Every row gives one point. Each copy is the shape, with its points in the same order, stretched, turned, moved and blurred by noise. Say if it was mirrored as well.

Shape (7 x 3):
[[ 21  18  22]
 [ 20 -20  38]
 [-11 -15   5]
 [-24   4  -8]
 [ 24  11 -26]
 [ 12 -30 -14]
 [  8  54  44]]
Copy 1 (7 x 3):
[[ 25  27  26]
 [ 49 -25  13]
 [ -9 -19 -14]
 [-37  -3 -14]
 [  3  40 -21]
 [ 10 -11 -37]
 [ 13  37  70]]
Copy 1 is: only turned
Copy 2 (7 x 3):
[[ 23 -29 -22]
 [ -3 -46 -51]
 [ -9  -3  -5]
 [  4  23  16]
 [  5 -32  41]
 [-23 -35  20]
 [ 59   1 -47]]
Copy 2 is: mirrored

Shape (9 x 4):
[[-43 -20 -13  11]
 [-28   6 -18 -23]
 [-17 -14 -15  26]
 [ 17  36  49 -52]
 [  5  10 -35  32]
 [  2  -8  30  14]
 [ 20   4  -7  45]
 [ 23  -7   6  56]
 [-29  45   1  11]]
Copy 1 (9 x 4):
[[ -1 -37 -22 -23]
 [ 13 -33   1 -34]
 [ -3 -25 -25  -7]
 [-41  37  48 -14]
 [ 18 -12 -35   6]
 [-36   4  -3  10]
 [  3   5 -41  35]
 [-13   9 -37  40]
 [ -8  41  -3 -34]]
Copy 1 is: only turned
Copy 2 (9 x 4):
[[-10  36 -14  23]
 [ 21  33  27  30]
 [ -5  -4 -20  16]
 [ 60   5  81 -41]
 [ 19 -24 -27  32]
 [  7 -14   7 -28]
 [ 22 -42 -28   0]
 [ 10 -53 -37 -10]
 [ 51  30  -8   5]]
Copy 2 is: mirrored

Shape (12 x 8):
[[  6  23  -8  26 -20  20  18  26]
 [-26  -8  36  26 -14 -26 -36 -22]
 [-23   2  -3 -25  16   2 -37 -26]
 [ 52 -17 -20  -9 -14   5   8 -20]
 [-10  -6   6 -35 -19  14   9 -17]
 [-19  99   3  25   2  -6  12  27]
 [-28   3  22   4   6  13  -2  13]
 [-26  -6  14 -19   3  12 -33  14]
 [ 10  66  58 -35  23  12 -31  -6]
 [ -5 -12   9 -16  -3 -57 -34 -16]
 [-25  -2  20   1  -3 -30 -45  10]
 [-16 -14 -14  13  47 -35  14  21]]
Copy 1 (12 x 8):
[[-37  23  10  32  13   5  -9 -38]
 [ 12   1  81  15   6 -35   5  29]
 [ 42 -16  36 -17 -33  -8  14  31]
 [  0  13 -11  23  16   9  76  -4]
 [  8 -42  26  14 -24   4  41 -13]
 [-56  68  51  -2 -54  -9 -49 -37]
 [-12 -19  40   3   0   9 -19  -2]
 [ 20 -31  34  12 -15   4  -9  23]
 [  0  20  97 -17 -73  46  10  35]
 [ 11  -6  28   2 -18 -45  43  47]
 [  8  -7  49  16 -13 -31  -6  38]
 [-32   0 -22 -34  22 -14 -20  15]]
Copy 1 is: only turned
Copy 2 (12 x 8):
[[ 20 -38   9 -16 -16   4   7   8]
 [ -6  31  27  35  -5  55 -36   5]
 [-25  48 -38   4  17  11 -39   3]
 [ 19  28 -15 -32 -30  -2  31  -1]
 [-24  11 -28 -33   2  24  -7 -18]
 [ 12 -59 -14  16  19  24  18  57]
 [  3 -10  -2   7  13  24 -17 -11]
 [-10  17 -13 -12  26  16 -41  -7]
 [ 27   5 -72 -13  52  56  -2  24]
 [-14  64  20   3  12  30 -18  25]
 [ -6  34  26  10  19  33 -44  20]
 [  2  29  31  37  25 -19  22   4]]
Copy 2 is: only turned

Shape (15 x 11):
[[ -12  -17    4   14   23   -4    4    4   -6   -5   15]
 [  50   25    0   19   18  -12   13    6   16   10   10]
 [ -11  -25   -5   15   16  -21    9    8    9  -38    2]
 [  -9  -24   -6    6    7   -6   17   10   -1  -11   -5]
 [  -6  -26    8    2   -1  -22   28   18 -121   -5   -7]
 [ -15   62   61   -2   16  -16   -5  -30    5    5    6]
 [ -12   11   13   10   20  -24   -1   11    6    0  -20]
 [ -10  -15    4    2    5   -3   38    2    1   -7   -4]
 [  49  -15   38    8   -7   16   -7    9   10    4    9]
 [ -13  -24   -4  -13   15  -24   -3   10    4    2   -8]
 [  30    1   -2  -18   14    3   -2    8   -8  -16    2]
 [   8  -27   10   17   20   -7   -1  -48   14    7   -1]
 [  22  -18   -9   15  -23   -2   -8  -14   -7    1    5]
 [ -16  -16   -3    5   12    1   -5    5   16    8   15]
 [ -11  -14    0   15   13   26    3   15   -9   -5  -18]]
Copy 1 (15 x 11):
[[  3 -11   9 -14  16   1  -9   1 -12 -11   2]
 [ 30  54   8 -28   2   3  44  29  15  26 -23]
 [ 14 -21 -12  -8  17 -19 -10  18 -16   3  -6]
 [  5  -4  -1   3   5  -8 -25   0 -12   3  11]
 [ 30 -26  91  31   5  15 -88 -42   5   3   6]
 [-19 -21 -23   0  10  56  59  32  33  31 -13]
 [-12   2   1  14  15  -4   8  17  14  11 -13]
 [ -1   0  -5   4   3   6 -19   7  -3  27  22]
 [ 47  32 -19  12 -17   9  48  32 -15 -15  24]
 [  8  -3  -7   3  12  -7 -23   2  17 -20   7]
 [ 27  14   2 -13 -13   8 -13  30  16  -3  -8]
 [ 27   9 -40  11  25  37   8 -19 -24 -13  12]
 [ 42   7 -10   6 -15   5  12 -24 -19 -19  -5]
 [ -6  -6  -9 -16   6  -3   0   1  -8 -26   7]
 [-15  -8  12  19 -10   3 -23   7 -32  -5   1]]
Copy 1 is: only turned
Copy 2 (15 x 11):
[[  4   8  12  -2   2   3  12 -15 -22  23   8]
 [-11 -13 -24 -37  -8 -20   8  -1 -34  31  -1]
 [ 32  33  11  -2 -13   4  12  11 -18  37  -6]
 [ 27  11  12  -4   5  -6   5  -1  -4  14  -8]
 [ 29  21  62  17  65 -81  60 -27 -27   4  18]
 [-42  21 -55 -17 -33  -5  26 -39  15  -8  11]
 [-14  35 -19 -13   5   1  -6  -3   5  21  -2]
 [ 35  -2  -3 -12   3 -14  13 -17   6   7  -9]
 [-17  -8  25 -34 -22 -18   1 -30 -19 -12 -25]
 [ 19  24  -5  -4  18  20  -5  14 -10   7  -1]
 [  4 -10  -1   1   6 -12  13   6 -39   2 -21]
 [ 38  15  -5 -11 -37  19 -27 -21 -12  -9  27]
 [ 19  -7  21 -11 -20 -23   3  21  -4  -6  12]
 [ -1  -4   1  -5  -5  24  -4  -4  -1  11   0]
 [-13  -2  18  16  -2 -10 -13 -22   7   5 -16]]
Copy 2 is: only turned
Copy 3 (15 x 11):
[[  5  -1 -19   5  -3  15   3  15 -22   1   5]
 [-13 -29 -24  14 -18  11 -57 -34 -39   6 -11]
 [ 18  12 -21 -16 -20  -4 -12   0 -13 -21   9]
 [  3   1  -4  11 -20  10  -4   9 -11 -14  -9]
 [ 49  53   4  42 -15  22  51   9 -18  13 -91]
 [ 19  -4  -3   5  12 -74 -14  48 -10  44  -2]
 [  8   2  -9  24  -2 -23 -20  27 -17 -15 -11]
 [ 12  -1   8  19 -35   0  -9  17  -8   1  -7]
 [-20 -16  21  24   9   2 -13 -57 -41   3   3]
 [-14  -8  -5   1 -13  -6  -3  34 -15 -23 -14]
 [-17   5   3 -19 -11   7 -22 -22 -12   7 -32]
 [  2 -58   9 -26   3  -4 -15  24 -43 -12  18]
 [ -1 -38   0  -2   6   8   5 -31 -19 -17  -9]
 [-16 -23 -14   9   4  13   2  22 -18  -5  12]
 [  7   4  12  29   8  27  -1  -1  -3  -9  -5]]
Copy 3 is: only turned
Copy 4 (15 x 11):
[[-10   6  17  17 -26   0   8 -13  11  11  -2]
 [ 14  38 -12   1  20   9  15 -16   7  -7  -3]
 [-21   1   1  14 -31  23  -1 -34  12   1 -13]
 [-17  -7   1  17 -21   1  -3 -16   5   2  -3]
 [ 26 -24   5  11 -67 -32 -60 -19  -2  36  42]
 [ 28   4  17 -16 -14  41  89  10  24  28  38]
 [ 10 -17   2   2 -17  12  25 -13  29   0   9]
 [-20  -1  -8  25 -20   5  16 -11   2   9   6]
 [  9   4  15   9  30  25  -3  -5   7  13  14]
 [-16 -26   3  -7 -14  -9   9 -14  23  18   2]
 [-11  12   4 -23   1   5 -21 -12   4   2  20]
 [-13   5  27  16  11  -7  38 -35 -18  -1   1]
 [  9   4  11   4   0  -1 -11 -13 -32  -4 -13]
 [-14  -3  15   9 -15  -2  19   3  10   9 -12]
 [ -6  -6  17  20 -20   1 -19  -1  -1 -23  10]]
Copy 4 is: only turned

Shape (18 x 12):
[[ -6 -16  35  37  30  -6 -14  34  42  14 -13  31]
 [ 10   4  37 -36  -2 -18 -42  43  22  20  14  -9]
 [-34 -24  28 -39  39   8 -24  14  -8 -41  -8  19]
 [ -8  27   1 -15  -2  38 -11   4  52  16 -15  -5]
 [  6   1  12  12 -11  -3 -28  -7 -23 -16  44  28]
 [  5  -7   0  -2 -31  19  22  19  22 -43 -26 -56]
 [ 29  39  25  37 -32  59   9  35  30  38 -24  -1]
 [-52  -7  35 -23  14 -25  26   3 -30 -35 -28   1]
 [-20   7  -7 -38 -12   1  -7  29   7  17  52 -12]
 [ 17 -13 -39 -20 -28  16  25 -24  18  21   7  24]
 [ 20  -3 -45  38   8 -12 -38  28 -38 -15 -13 -38]
 [ -3   3  13 -35  28  -7  46  28  40 -37 -34  11]
 [ -7 -29  30  29   4  -5  45  31   2 -10 -13  19]
 [ 17  -2  -2 -28  -2  -4  11  21  32   4   6 -50]
 [  4 -31  14 -10 -25  60  44  29  25  -9  30  22]
 [-46  16 -46  33  37 -19 -28 -38   1 -31  22  -2]
 [ 11  24  -6   8  23  45  13 -29  31  25  15  -3]
 [-40   2   9  11  15  -4  23 -28   5  12  -8 -13]]
Copy 1 (18 x 12):
[[  8 -34   9 -72 -12 -11  20   1 -37  23 -24  11]
 [-14  31  -7  -6 -14   4 -15  45 -38  33 -46 -21]
 [ 22  45   2 -16  24  19  20  -2  -4  46   7  18]
 [ 57 -16   6  -1  -2  -8 -42 -31 -36  21 -51  18]
 [-20   7  -8  29  28  25  48  11  14   8 -21  -4]
 [ 28 -14 -13  16   4  69 -39 -14  -9   3  -3 -31]
 [ 56 -70  46 -31   1  -3 -41  10 -15  -5 -71   2]
 [-16  44  26 -11  13  29   9 -17   5  31  17 -19]
 [  0  34  15  55   0  -8  10  14 -46   2   1 -15]
 [ 31 -40  -5  36   0 -27   0 -43  17   7 -23 -25]
 [-44 -47 -47  14  50  46  -9  21  15 -24  35   3]
 [ 44  21  -8 -40   3  13 -15 -27 -10  22 -24 -49]
 [ 15 -30  37 -52  -8  10  26   2   1  19   9 -36]
 [ 21  -9 -13   4 -27   3 -41  14 -40  -5 -13 -36]
 [ 82 -17  49   9  -9   9  30 -14 -11  13  -7 -21]
 [-29   6 -37  34  34  31  29 -53 -17 -11  22  43]
 [ 46 -22   4  -9 -21 -31 -25 -40  -8 -23 -35  33]
 [  3  -1  20 -20 -25   1  -8 -40  -6   2   9   6]]
Copy 1 is: mirrored
Copy 2 (18 x 12):
[[ 32  10  25 -20  -1  16  40  24 -52  -6 -51  40]
 [ 43 -20 -26   6 -34  20 -30  25 -25  12  -7  52]
 [ 37 -35 -66  -5  -5  52 -11 -10 -27 -29 -33  -2]
 [-13  -5  30 -43 -27   7 -20 -21 -11 -30 -15  44]
 [ -2 -12  -9  33  -6  -6  -8 -19 -32  25 -23  -6]
 [-33 -25  10 -41 -10  30  -2  38  67 -45 -31  -2]
 [  3 -11 110 -32 -25 -15  12  -8  21  -5 -38  42]
 [ 32 -13 -46  20  23  35  17   2  13 -76 -36  -4]
 [ 16  -9 -17  15  -1   0 -74  23 -30  -4  -2   1]
 [-32 -30   6 -26   2 -70  -6 -13 -11 -12   0  -6]
 [  5  36  11 -17  16  26  -6  10  52  39  29 -29]
 [ -6 -21 -33 -43  25  16  -1  11   9 -49 -51  49]
 [ 16 -20  27  -6  31  -1  48  39  -7 -39 -62  -1]
 [-14 -25  -4 -16  -2  22 -31  40  14 -25   7  24]
 [ -8 -67  29 -26  10 -16 -14  32 -17 -12 -76 -19]
 [-39  71 -19   3  25  14 -10 -32 -26  -9  16 -21]
 [-33  -8  58   0  13  -2 -11 -29 -38 -10   8  21]
 [ -2  16  22  19  21  11  18  -7 -23 -66   0  -9]]
Copy 2 is: mirrored
Copy 3 (18 x 12):
[[ 26  -3  -5 -16  16 -32 -19  44  44  40   2  -4]
 [ 17  38  -3   5  29 -17  -5   4 -33  19 -13 -47]
 [  9  22 -18 -33  61  14 -67  -7 -22 -12   2  -4]
 [  8  14 -23   5 -10 -17  22  22   3 -27  34   6]
 [ 16 -44  -5 -13   1   7 -36   6  -7  -9 -40 -36]
 [ 15  24  10 -17  24 -14  40 -70 -30 -24  27  55]
 [ -4 -25   8 -12 -17  -3  63  23  19  13  38  -4]
 [-37  25   0 -24  81  -9 -57 -52  -8  -7  -5  12]
 [  6  17 -33  15  44 -23   3  21 -42 -44 -27 -33]
 [ 17 -15 -25  51   5  22   6  10  29 -34 -11   1]
 [  8  30  37 -48 -24  17  17 -16 -13  -1 -63  27]
 [ 12  30  14  19  54 -23 -21   7  -9 -23  44  34]
 [  8 -18   3 -11  67 -16 -16  -8  29  20   1  14]
 [ 29  42   1  10  32 -25  36 -25 -19 -32   9   0]
 [ 35 -44 -40  14  66   7  11  15  -9 -30  27   0]
 [  7  -3 -12 -34 -35 -36 -35  22  22 -59 -42  30]
 [ 24 -23 -19  -3 -10  -8  27  34  47 -61  28 -20]
 [-14   6 -21 -15  33 -28  -7 -19  46 -30  -1   5]]
Copy 3 is: only turned
